Each row is a point. To make a cloud, some directions were put in groups of two or more. Within a group, all points are equally far from the middle, so they leave a hole (a ring in 2 directions, a hollow ball in 3). The other directions are filled evenly. Then the cloud was stretched, turned, moved and blurred a little. Count the holes, and give their numbers of directions, smallest first.

Cloud (13 x 2)
[[  0 -21]
 [ -6 -19]
 [ 22  43]
 [-25  22]
 [-10  41]
 [ 27  40]
 [ 36  32]
 [ 39  29]
 [ 37  -8]
 [  8  45]
 [ 40  25]
 [-25   4]
 [ 31  37]]
Holes: 1 (2)

Cloud (19 x 3)
[[  5  -5  39]
 [-44 -23  -4]
 [ 31  41  49]
 [ 30   1 -22]
 [-23   4  23]
 [ -9 -14  43]
 [ -7  21 -47]
 [ 27  35 -53]
 [ -3 -24 -39]
 [ 67 -11 -17]
 [ -8  21 -24]
 [ 12 -39   6]
 [-27  13   8]
 [ -1  45  34]
 [-62  -2   2]
 [-11  52  -3]
 [ 26  31  11]
 [ 27   3 -17]
 [-17 -31 -46]]
Holes: 0

Cloud (31 x 4)
[[ 30  24  25   4]
 [ 38 -12  36  14]
 [ 45   3 -13  32]
 [ 20 -33 -37  34]
 [ 46 -34 -17   2]
 [ 28  31  23 -22]
 [ 21  33  24 -38]
 [ -6 -29 -22 -32]
 [ 41 -36 -23   3]
 [-11 -12 -38 -29]
 [ -9  32   8  -9]
 [ 44  18 -42 -16]
 [ 19  20 -52 -21]
 [ 54 -22 -29 -30]
 [ 38 -16  26 -41]
 [ 16 -51 -20  23]
 [-40  -2   0  28]
 [ 61   1   2  -4]
 [-15 -26  -6 -25]
 [  1  43 -13 -17]
 [ 22  19 -10  46]
 [ -3  28 -31   8]
 [ 55 -15 -21   3]
 [-38   2  -3  26]
 [ 63  -9 -24 -22]
 [ 60 -18   7 -42]
 [  8   5 -55 -32]
 [ 59  21  14 -35]
 [ 38  -6 -34  22]
 [-35 -26 -12  22]
 [ 39  38  12 -28]]
Holes: 1 (3)

Cloud (55 x 6)
[[-16  48  40 -63 -29  -2]
 [ 44  -5 -12 -28 -29  12]
 [ -8 -33  38   1  -8 -13]
 [ 11  -2  52 -54  49  10]
 [  4 -29  -5 -46   5 -47]
 [  6  19 -42 -48   3  33]
 [ -5 -23  28 -15 -44 -53]
 [  6  47  -1   4  38   5]
 [-21 -35  18  -1  18 -51]
 [ 30  -3  34 -10 -35 -36]
 [ -5 -10  60 -13   9 -28]
 [ 34  19  33   4 -26  17]
 [ -7  39  37  30   5  23]
 [  7 -28  -6 -56  20 -53]
 [-15 -15 -10 -34  -3 -67]
 [-34 -27 -23   4  18  -8]
 [-19  13 -38 -42 -19   1]
 [-19 -48  14 -12  24  -2]
 [ 21  52  13 -11 -24   1]
 [ 43  19   2 -30  29  19]
 [ 17  30 -24 -28 -34 -26]
 [ 12   7  63 -56  30 -34]
 [ 14 -27  22   0  -3 -39]
 [ 30 -13  24   8 -22 -19]
 [  1  56  -4   3  12 -32]
 [ 39 -16  24   6   7  29]
 [-55  18  -7   4  14 -43]
 [-14   5 -32 -48  28 -41]
 [ 16  52   6  -5  30 -44]
 [-28  31  32 -42 -34  23]
 [-57 -12  -2  27  53 -16]
 [ 21  39  -2 -18  10  32]
 [ -7  43 -26   4 -26  11]
 [ 10 -41 -31 -34 -14  18]
 [-39   5 -11 -66  19  32]
 [-42  19 -12  23  52  31]
 [-36 -28  10 -33 -38   6]
 [-17 -15  54  19  38  -7]
 [-15 -26  43 -11  27  20]
 [  5  45 -23 -66 -23  -5]
 [-13   4 -39 -61  27  -5]
 [ -1 -50   9 -19 -20  15]
 [ 16 -15  43  36   9 -23]
 [-14 -30  41 -31   6  -6]
 [-32 -17 -25 -20 -36  -7]
 [ 10  41  46  30  15 -12]
 [  9  -7 -41  -3   8   8]
 [-37  14 -27  -9  18  20]
 [-14  34 -24 -17  20 -44]
 [-34 -10  12 -61   3  53]
 [ 26  41   2  29 -37  -7]
 [-35  -5 -21 -33   5 -40]
 [-45   7 -26  29  42   7]
 [ 10 -18  51 -48  24 -54]
 [-13  -7 -45   3  60  11]]
Holes: 1 (3)

Cloud (100 x 9)
[[  0 -30   4 -49   2  37 -43  19  50]
 [ 46 -10 -44 -21  22   4 -32  12 -35]
 [ 26  35 -28 -11  35  28 -27  -1  -4]
 [-46  34  -2 -21  16  31  26  14 -26]
 [ -5  14 -35   9  -6   3  35 -37 -12]
 [-19  27  15  17  13  28  41 -23  28]
 [ -7  -3 -30 -35  36  13 -23 -48  27]
 [ 32  30 -55 -33  -2  43 -23   2  23]
 [-48  26 -12   6 -27  22  -3   9 -17]
 [-56   5 -38 -18  13  42 -14  17 -16]
 [ 30  -6  -6 -63   1 -41  30  -1 -17]
 [ 22 -59  -5  -2  28  55  -8  25  19]
 [-21 -16 -15  39  -4  -7  29  -3   1]
 [ 28 -20 -44  16  10  60  -1   7  40]
 [-13  18  -6 -30 -12 -18  45 -42  10]
 [  8 -27 -37 -14   6 -12  58  -7  39]
 [  3 -27  11 -10 -31  26  48  20  12]
 [-24  -4 -30   2 -37  28  -1 -16  22]
 [-24  53 -24 -50  41  11   2  33  23]
 [ 13  13   1 -56   4  64  18 -22  26]
 [ -6 -11  12 -78  39 -25 -23  28   4]
 [ -5 -68  11 -68  29  20 -40  27   5]
 [-29 -14  53 -12  32  36  -4   0  25]
 [  1 -13 -34 -75  46  33 -23   0  -2]
 [ -8  21 -58  -3   9  66  22  32  19]
 [-39 -12 -10 -40 -19  56  21  -4   1]
 [ -7 -53  31 -27  27  -5  25  37  37]
 [ 49  10 -39 -35  14  32 -10 -11 -19]
 [  2  40  -9 -26 -22  67  23   7  15]
 [ -9 -25  -7 -65  28  45 -51   6  14]
 [ -5  19   1 -37 -29  29 -34  25  22]
 [ 22  44  -2  17  16  41  26  -2  11]
 [ -8  23  24  10  32   9 -23  -3  57]
 [-10 -61  18 -14  15  23 -34  49  23]
 [-11  29  11  19   0  18  -3  42 -15]
 [-21  43 -27 -48  -7 -21  17  60  26]
 [ -4  22   7   3  33  16  46 -11 -11]
 [ 54 -35  16   7  19   5  31   8 -17]
 [-37  36 -47  -1  47  13  12  18  30]
 [-21  26 -25 -84  25  14  -7 -10  20]
 [-23 -42 -30 -73  -1 -13  11  17  11]
 [ -3  30  15 -65   9  30  39  45  24]
 [ 16  -9 -71 -27   2 -17   2 -11  -4]
 [-12  41  16 -23  10  17  45  49  17]
 [ 21  -9 -47   3  49  46 -16 -12  48]
 [-44  28  15 -42 -28  -3   4  -6 -15]
 [-18  -8  -5 -31  30 -17   7  76  53]
 [ 30 -32  25 -25  29  11 -39 -24  26]
 [-40 -33   0 -43 -10 -42   2   3  24]
 [-39  -4 -28  -6  54   8   6 -10   8]
 [-33  16  35 -61  27  33 -14   3  -8]
 [ 14   2  34 -14  -5  42  35  19 -31]
 [  2 -52  -4 -55 -12  45   8  15  17]
 [ 48 -31  22 -27  11  24  40  22  27]
 [ 19  45  13 -14 -15 -21  18  21  29]
 [ 31  -8 -36 -31  11  11  45 -40  36]
 [ 27  33 -38   5  -7  34   7  -4 -16]
 [-16  12  -7 -57  41 -34 -11  13 -25]
 [  5 -41 -41 -50   7 -27  18  22  53]
 [-38  10  -7  -9  27  70   2 -12  32]
 [-12  -7   6 -53   4   7  25 -52  26]
 [ 30 -48  12 -21  17  -9  54   6   1]
 [ 25   8 -30 -25  15  41  31  66  12]
 [ -4  -7 -23 -73  -2 -37  -5  34 -24]
 [-44  45 -21 -20  -4   1 -33  -5  34]
 [ 12 -22   8 -55   1  -3  58 -21  21]
 [  5 -17  39 -60  14  24 -27  34  31]
 [-23  28  15 -40 -14  27  20  28 -38]
 [ 36 -36  18 -31 -10  50  28   8   1]
 [-24  26 -24 -69  30 -23   3 -11  11]
 [-20   6 -13   2 -37  -7  46   4  -9]
 [-34  29 -35  -2 -25   0   0  -4 -23]
 [-21  15  10 -42 -38  44  -4   9   3]
 [-28 -18  12  27 -29  10  12 -14  -1]
 [ 12  -6  11 -39 -20 -52  10  -9   5]
 [-18  16  -3 -11 -15  44  -2  70  31]
 [ 39 -62 -18 -40  40  -2 -38 -14  -3]
 [-18  10 -53  -6  30 -27 -34  16  37]
 [ 35  -2 -19  36 -18   3  19  14  16]
 [-11 -38 -10 -43  -2 -17 -50  31  27]
 [ 27 -11 -26 -73  -3  28  33 -17   1]
 [  4   3 -56  -2  38  -5  24   2 -13]
 [ -1 -31  36  -6  30  49 -14  41  32]
 [-27 -59  15  -4  -2 -20 -16   9  32]
 [-11  -7 -20 -25  -6  61 -23  50  -7]
 [ -2 -53  -8 -62  45  43   3   7  14]
 [-17 -53  44 -24  47  12   3   2  23]
 [-17 -13 -31   0  46  20 -13  59  -3]
 [ -2 -45   8 -74  44   3  17   5  30]
 [-65   1  37 -41  16   1 -23   5  -4]
 [-13  24 -14  -6 -19  15 -43  38  17]
 [-21 -21  34 -18  20   6  27  61  35]
 [  7  55  -4 -30   2 -12  38  44  21]
 [ 14   8  21 -33   5 -22   3 -46   9]
 [ -7  14 -66 -23  36  -5  25  28   3]
 [ 17   5  19 -53 -18 -12  17  28 -43]
 [ 29 -17  50 -11 -10 -22   2  -9 -13]
 [-26   8 -49  11  31 -14  21  33  16]
 [  8 -35 -22 -43  35  45 -15  -9  68]
 [ -7 -49 -18 -28  27  35  11   3  70]]
Holes: 1 (8)

Cloud (106 x 9)
[[ 17  43  19  40 -18  63 -12 -26  31]
 [-43 -21  -7   9  30 -34 -42  17 -28]
 [ 13  36  24  -8   0 -25 -61  -9 -11]
 [-58 -32  24 -36  -9   7 -24   9  45]
 [-16  10  45   9  32  -5 -27  52  -6]
 [-23   7 -26  16 -23 -13   2  53  15]
 [-38   0 -23  59 -42  17  16  20  26]
 [-29  30 -12  12 -21 -28  -4  47  -2]
 [ 55 -25  16  -6 -22   1   7  21   3]
 [-66  32  -8  37 -10  -5 -11  -6 -45]
 [-15  11  31  64 -10   1 -42  29 -16]
 [ -5  15  -5 -11  51 -11 -52 -12 -13]
 [ 39   0  49 -48   9 -26   3   2 -31]
 [ 29   4 -28 -41 -38  -4   0 -19 -14]
 [ -4  31 -14 -24 -26  40  20 -31  -8]
 [-51  34   4  13   2  41  13 -11 -12]
 [-18  45  22 -23 -51  41 -19  -7  46]
 [ 65  11  -5 -38  13 -18 -15 -10  11]
 [ -9  27   3 -15  39   3 -67 -32 -10]
 [ 41 -13  65  35  -8   3  19  12  -5]
 [  6  29 -26 -20  16  12 -63  16 -24]
 [-34  53 -25   2  -4  14 -24   3 -28]
 [  5   4  -9  49 -36  -1  -8 -12  29]
 [ 29 -15 -13  50  11  -6 -17 -14 -14]
 [-14  23  21  -4   1 -28   0   9 -81]
 [-40 -34 -38 -38  25  13 -15   0  15]
 [ 21  50  14  15   1  10 -19 -51  -2]
 [-31  18 -30   8 -31  28  40 -13 -23]
 [-39 -38   2  53   8  13  25   3  30]
 [-52  35  51  22 -20  -8  18  39  -8]
 [ -2 -15 -21 -13 -13 -60 -10  23 -30]
 [-37   9  21  36  -4 -25  33  40  38]
 [-35 -63  37   6  18   6 -29  17 -36]
 [-19 -32   5  -9 -14 -19 -26  41 -61]
 [-78  -2 -12  20  -2  -6  15  -5  27]
 [-11 -11 -14  46  31  29   0 -28 -15]
 [-41 -11  42 -50  49  21 -57  -2  -9]
 [-52  12  39 -19  23  26  13   0 -16]
 [ 17   6  40  19  47  24   8  -1 -39]
 [ 18 -14  17 -64  36   5  12  -2 -16]
 [  8 -45   0 -54  22  28 -51 -11  -2]
 [-16  -8  23  16  45  16 -30  11 -63]
 [ 43  19  18 -50  30  10  16  -9 -18]
 [ -1 -26  48  26 -42  11 -19   0  -9]
 [ 18 -24  54  41  22  -4   0   2 -59]
 [-37  28  88  13   3  13 -35  26  30]
 [  4  22 -28  44  19  10   9  -3 -56]
 [-37   1  36  -9 -15  49  -4  -4 -38]
 [ 22   7 -45 -21 -30  18   8 -20 -23]
 [-35  23  16   4 -19   4  -4  53 -24]
 [-45   1 -31  31  16   3 -50   9 -29]
 [-76  21   0  17  -7 -24   5  16  24]
 [ 24  18  60  34 -27   3 -29  25  -5]
 [-60  42  14 -17 -14  41 -38   8   2]
 [-43  -6  48  14 -12   3  39  40  27]
 [ 31 -20  25 -34  -5  29  29 -41  -6]
 [-51  14  32 -13  35   0   9  23 -11]
 [-30  34  44  -8  -7 -36  26 -25 -14]
 [-28   8  54  81   1  -8   2  28 -33]
 [-43 -11  -8  34   1  -3 -30  52  21]
 [-61  20  28  -2  37  20 -43  36  33]
 [-35 -39 -49  17  18  15   9  -2  19]
 [-21  -5  54  22  21 -13 -23  39 -58]
 [  9 -28   6   7 -53  21   5  19 -30]
 [ -5  22 -53  16   6   9   5 -10  35]
 [ -3 -17  -1  34 -39  20  16 -39   1]
 [-20  12  14 -10  -8  52 -11  43  18]
 [ 10  21   5 -11  -7  28 -14 -19 -73]
 [ -1   1  18  87   9  16  13   4 -21]
 [ -8 -53 -20 -19  15 -22  52   5  10]
 [  3 -27  56 -21  -4  13   4  40  26]
 [-34  22  49 -41 -24  12  21  13  34]
 [ 43 -38  14 -11 -31 -13  -3 -18 -30]
 [-54  30  -5   8 -30  30 -31   8 -28]
 [-14 -16   4 -71  27   0 -11  19  40]
 [-78 -17  24   2 -25 -14  38  -1  23]
 [ 51  37  42   6   3  30 -19 -33 -42]
 [-28 -61  22 -40  -9  -6 -20   0 -38]
 [-63   9  22  -9  21 -29  17  10  15]
 [ 16  32 -18 -39 -15 -21 -29 -21  33]
 [-31 -25 -19  -3  42 -31  26   7 -26]
 [ -1  15 -22 -45  25 -29 -20   9  -1]
 [-25  33  -5   9 -30 -12  53 -32 -11]
 [-47  29  21  30  14  41 -60  31  -2]
 [-34  46  34   9 -58   0 -16   7   6]
 [ 42   7  78 -34  -6  26 -10  -2 -21]
 [-29 -18 -17  -4  -6  12  67  -8   6]
 [ 10  22  19 -37  -2 -40 -19  21  39]
 [-20 -18  26 -17  47  21 -13 -24 -45]
 [ 57  21  18 -23   4 -11  14 -37  37]
 [-30 -18  -2  18 -10   6   8  62   7]
 [  0  36 -48   9  -6  16   3 -33   2]
 [-39  65   6  -2 -36  29 -29   8  36]
 [-76 -29  23  21   5  21 -25  28 -35]
 [  5  15  77  22  11  -5 -10  -1 -57]
 [  7  60  14  25 -12  53  20 -25  19]
 [ 24  11  39 -15 -49 -35  19  14 -39]
 [ -8  55  13  53 -10   4 -31  -5 -36]
 [ 23 -42   1 -18   9  10 -36  -7  44]
 [ 27 -23  51 -64  21  14  15  -8   4]
 [-25  28  14 -35 -21  18 -63  34  15]
 [ 30 -13 -14 -13 -13  11 -48  17 -18]
 [  1 -31   3  -3 -27  41  22 -29 -37]
 [-52   6  21 -17  -3  20 -80   2  28]
 [-28 -59  25 -18  27  13 -10  32  10]
 [ 44  11   4  43  10  18  30 -23 -39]]
Holes: 1 (8)

Cloud (101 x 9)
[[ 26  14 -74   7 -45  -8  14 -10 -19]
 [ -3  27  26 -62  21   3  -3 -14  33]
 [ 28  44 -24  17 -46 -37  36  15 -12]
 [-12   3 -36  52 -13  34  52  17 -33]
 [-36 -14 -32  19 -76 -31  25 -12  -6]
 [-41  28 -21 -46 -27   2 -51 -20   5]
 [-28  50  49 -46   7  10  -6  21   8]
 [ 10  50  -1 -16  35  29  26   9  19]
 [ 27   9  33 -16 -44 -58  -8   1   3]
 [  9 -42 -20 -16 -16  14 -13   4  -7]
 [  9  31  22 -65 -11  40  -3  25 -27]
 [  6  33  39  -2 -41 -33  39  20 -19]
 [ 33 -25  22 -12 -14 -17  34  -4  20]
 [-27   5   2  -3 -71  23  16  25  15]
 [-43  59  27 -33 -23  53 -59  21  18]
 [ 21  72 -15  28  22  16 -21  19 -16]
 [ 28   2  25 -17 -34 -62  44 -30 -14]
 [ 59  29 -45  17 -19 -36  33 -18 -20]
 [  9  -5  34 -64  -8   3   1 -24  -8]
 [ 12  40 -13 -19  -8 -22 -24  -3 -59]
 [-20  19 -35 -32   9  20 -17  44 -31]
 [ 26  -2 -46  41 -23  28  11 -17 -49]
 [ -3  -9 -58  -8  -3  30 -36  12  10]
 [ -7  -4 -12  37 -18 -47  -7   6  28]
 [-18  43  56 -17   4   6  -2  11 -25]
 [-15  36  50 -72   4  23 -13  -1   9]
 [ 11  23 -54  41 -31 -34  37 -31 -20]
 [-11   0 -22   9 -73 -10 -23  30  -2]
 [-24  49  17 -23  14  -9 -12 -25  20]
 [-17 -14 -18  -5  18   9   0  42 -27]
 [ 19  11   6  26  11 -54   9  -1 -36]
 [ 10 -21   1   0 -41   4 -26 -36  27]
 [ -4 -34 -28  13 -37 -53  36 -48 -29]
 [ -6 -15 -34  48 -23 -46 -13   5 -35]
 [  8 -19 -35  33 -46 -44 -28  10 -10]
 [ -1   1   0   1 -31 -40  78  -8 -30]
 [ 11  47 -10  24  18  28  54  19 -42]
 [-61  25   4   6 -29  51   0  23 -22]
 [-45  -4  27 -39  -3  40 -20  23   0]
 [-42  31 -29 -36 -26  41 -55  25   1]
 [-26 -23 -18  22 -16  23 -10  14  45]
 [ 49  36  14   9  17 -19 -15  -5 -38]
 [-51  -6 -10 -12 -42 -16 -33  27  29]
 [-10 -25 -29   1 -48 -46   2  20 -31]
 [-37  30 -25  -6  -5  71 -35  36 -22]
 [-18   7   6  -7 -25   6  19   0  60]
 [ 12   7 -53   1   0 -26  61   8  -2]
 [-10 -32  35 -24 -55  -9   8   4  12]
 [ -6  58  27 -18 -24  67  -1  -3 -28]
 [  3 -15  -9 -40 -30 -45  60 -11 -15]
 [-10  33   1  -3   1  53  38  46 -30]
 [ 16   3  25   3 -51 -15  67 -21 -24]
 [ 34  10  11  -5 -27  18 -19  43  15]
 [ 53   4 -25  24  -4  14  30 -14 -60]
 [-39  41 -41  21 -31   1  -1  40  -9]
 [ 42  19  18  10   0 -37   2   3 -59]
 [-38   2 -17   8   8  54 -46  -7  25]
 [ 19  39 -37  41  24  -2  27  24 -50]
 [-25  52 -31 -33  -1  20 -59  39   1]
 [ 41 -10 -16  18 -39  22  36  23 -35]
 [ -6  73 -12  28 -33  -5   4   9 -15]
 [ -7  35 -42 -23  36   9  12 -24   2]
 [ 11  24 -15  32  17 -38 -12   8 -40]
 [-10 -20  19   2 -32  -3  18  41 -30]
 [ -9  22  37   7 -27  34 -53  -2 -14]
 [  6  38  35 -20 -35 -16 -50 -18   2]
 [  3 -32  22 -14 -45   3 -10  23  -3]
 [ 27  24 -51  26 -31 -17  -7   5 -62]
 [ 18   4  -8   1 -13 -22 -25  31  34]
 [  5 -45   6   6 -23 -48  36   0 -31]
 [-13  15 -16 -62  -8 -33  29  -1  10]
 [-39  14 -13 -50  22 -10 -13  -9  -7]
 [-16 -10 -41  46 -50  18  54   7 -16]
 [-35  18 -42  -1 -40 -27  29  20  -5]
 [-27  23 -13 -53  26 -16  -9 -18  10]
 [ -2  49 -13  -2  26  27 -58  17  23]
 [-10  36 -53  -6 -15  38  10 -25 -39]
 [-33  16 -17 -40  26 -11 -12 -22  -4]
 [-35  45  14 -12 -30  20 -29 -39  29]
 [-18   5   2  10 -63  15  37   4  34]
 [ 27 -22 -16  22   9 -52  51   3 -20]
 [-22  34 -10   8   9  24 -71   1  20]
 [ 70  17   5 -15  -3  21   7   3 -17]
 [ 51  23 -18 -19   9  -2  38  20   9]
 [  7  39  20 -63 -26  20  14 -10  34]
 [-26 -22 -25  57 -23   4  -9  15  20]
 [ 16  -2  12 -15 -31 -79  27  -1 -22]
 [-34  31  -8 -52 -25  -1 -60 -14  24]
 [-23  23 -37 -19 -30  46  -5  -1  49]
 [-48  55 -15 -40 -27  26 -32  23  32]
 [-27 -48 -13 -19 -24 -29  17   7  -8]
 [ 15   8  21  -1  13 -37  12  42 -16]
 [ 17  33 -17 -17  52   4  -8  -9 -16]
 [ 37  32 -16 -47  22  -6 -29  15 -36]
 [ 35   7  12   4 -30 -27  -4 -41  22]
 [-43   0   5 -40 -51  32 -26  24  19]
 [-51   7 -11 -29 -33  33 -20 -40  -5]
 [ -5  66  25 -10   8  49  20  43 -28]
 [ 26  33   9  41 -27 -29 -32  19 -14]
 [-33   9 -56   3  17  34  -7 -28   6]
 [ -8  -8 -64  -1 -12  46   3  12  12]]
Holes: 3 (3, 3, 3)

Cloud (103 x 9)
[[ 51  33  17  31 -68 -12 -23 -31 -19]
 [-84 -35  20   7  54  41  33 -11  50]
 [-50  33  47 -41 -43  14  -3  39 -28]
 [ 76  18  36  -2   1  33 -27  14 -16]
 [ 31   0  12  17 -15   7  19   9 -54]
 [-46  14  13 -30   0  25  47 -13  25]
 [ -8  11 -12 -50 -47 -57 -36  -9  34]
 [-23 -46  10 -11  -9 -14  60 -35   7]
 [-37  27  63 -15 -28 -15 -81  31  32]
 [-42 -13   4   2   2 -37  65 -28  12]
 [-41  13  45 -20  42  48  38  46  33]
 [ 71  15  27  -3  14   7  10  34 -23]
 [-11  60  30 -33 -36  -6 -65  20  -8]
 [  6  -1   8   6 -23  17   9  15  47]
 [  3  33  36  -3 -15  20 -21  35  59]
 [-22 -47  36   4  17  36  25  17   1]
 [-45  -8   7 -10  -8  10 -14 -26  -6]
 [ 28  10   4  31   9  12 -45  -4  14]
 [  8   5  16 -20 -25 -16 -22  -6  22]
 [-43  12  33 -31 -21  25  34   5   7]
 [ 20 -12  41   3  22  55  31  24  24]
 [-58 -17  17  -6  -9  33  31  -6  39]
 [ -6  10  39   0  22  14 -38  41  31]
 [ 13  22  29 -39 -41 -38  15  -2  -4]
 [ 12 -17   6  23   4  15  37 -18  40]
 [-21 -47  42   8  19  28  44   2 -13]
 [ -2 -14  -6 -42 -27  -8  17 -30  13]
 [ -2  29  19 -14 -14  12   9 -34 -16]
 [ 37   2  13 -22  -9 -27  -6 -11  -8]
 [ -9  33  36 -36 -31 -14  -1  10 -11]
 [  2  10  44  20  31   1  20   2  63]
 [  9  50   9  12   6 -27 -15 -13 -26]
 [ 10  -5   8 -19  32  28  40   4   6]
 [-11  51  27   8   5  25 -41  35  46]
 [-11   3 -25 -16 -23  12  79 -25  -3]
 [ 41 -51 -25  12  41  18  45 -25 -30]
 [-26  29  46   7  11  38 -26  31  -3]
 [-23 -36   1 -25   3  18  32  -8  33]
 [-29 -11  73 -12 -10  -6 -42  46  -3]
 [-10  11  25 -28   8  31  -7  38 -58]
 [-17  29 -16  -5  51   7   1  20  58]
 [ 89 -16  17  54  -7  19  36 -10 -40]
 [ 21 -18  65  36  11   8  -9  14 -28]
 [-22 -41  53  -4  14  28  -3  -7 -27]
 [ -2  47  32   7  -8 -13 -13  -3  38]
 [ -3  26   6   9  55  -2  -8  16  41]
 [-52  -2  -3 -21   3 -17 -19  33 -21]
 [ 33  19  -8  -8   7 -27  -2  10  -1]
 [-19  32  15  22  10  42 -18  -7  19]
 [ 69   3 -15  27   5  41  22 -12 -72]
 [ 16 -15  63   9  -6  15 -17  22  -2]
 [ 12   4 -41 -10 -12  -7  24 -58   4]
 [-28   5 -26 -37   0   3  27   9  48]
 [-62  12 -14 -28 -16 -44   2  12  50]
 [ 49  17  50  12   4  -2  -7 -22   8]
 [ 27 -16  21 -18  21 -22 -38 -31 -26]
 [ 16 -14  21   3  38   7  10   8  49]
 [ 55  22  37  40  27  21 -29  20   3]
 [-59  -2  26  -8   4  30   0  45  40]
 [-27 -43  -8 -21  67 -21  20   4  55]
 [-60 -16  10   0  18  45  26   7  36]
 [  6 -32  13 -49  55  -6  -9  -3  50]
 [ 17   0 -21  10  46  35  17 -27  48]
 [ 77   0  11  56  21  27   7 -40 -51]
 [-58  23  14 -40  17  15 -27  22  12]
 [ -5  26  53  39   9   9  -5   6  36]
 [-43   3   8 -27  47  16 -30  17  34]
 [ 11  19 -12 -52   3 -17 -10 -24  23]
 [ -7  -6  -6 -59 -14   6  18  -2  45]
 [  8  22  16 -13 -50  35  39 -12 -45]
 [ 34  10   5 -29  51   7   2 -15  42]
 [  6   9 -20 -43 -21 -54  -5 -19  54]
 [-40  22  -4 -40 -24 -34 -53  -1  25]
 [-41 -31  45 -15   8  20  47 -10 -38]
 [  0  -3  52  21  -1   1 -37   6  24]
 [ 57  11 -14  14 -17 -41  11 -51  43]
 [-38 -26  19  -2   5  62 -14  33  10]
 [-51 -24   5  -1  37  24   3  38  15]
 [ 47  -7  20  -5  -5  -2  53 -12  25]
 [ -6 -33  14  -1  34  48  36  22  12]
 [-23   0   3 -14 -19  35  77 -42 -11]
 [ -7  22  41 -26  13  11 -34  -4 -26]
 [-27  27  12  -4  -6  15 -40  33  46]
 [-31  35  18 -37  42  14  -6  27  53]
 [ -4  -7  42   7  -2 -13 -10 -28 -31]
 [ 22   3 -10   0 -36 -23  22 -39 -40]
 [ 38  -3  20  18  34  17 -10  39  34]
 [-33  -5   4 -24  18   5 -38   2  27]
 [ 41 -27  27  51  18  45  -6  37 -33]
 [  6  29  -7  -4  43  38   7  17  21]
 [-15 -48 -17  -5  22 -28  48  -7   2]
 [-77   1  36 -55 -19   1   2  25  10]
 [ 68   5  30  23   7  35 -61 -17  -8]
 [-11  18  28 -29  -8  -6  58   1   8]
 [-20  24  43 -18  27  -7  14   6  30]
 [ -9 -22  32   1  -9  16 -10 -40   0]
 [ 13  10  35  25  44  33 -20   3 -16]
 [-25  -9  53  -6  62   0   6 -14  64]
 [ 51   4  15  -8 -15  -5 -37 -32 -13]
 [  2  -9  -6  30  63  21  64 -17  -8]
 [-52 -39   4  20  -2  12   9   0  39]
 [-24 -17  27  14  47  26   8  39  19]
 [-10  59  54 -29 -16 -22 -41  20  36]]
Holes: 0
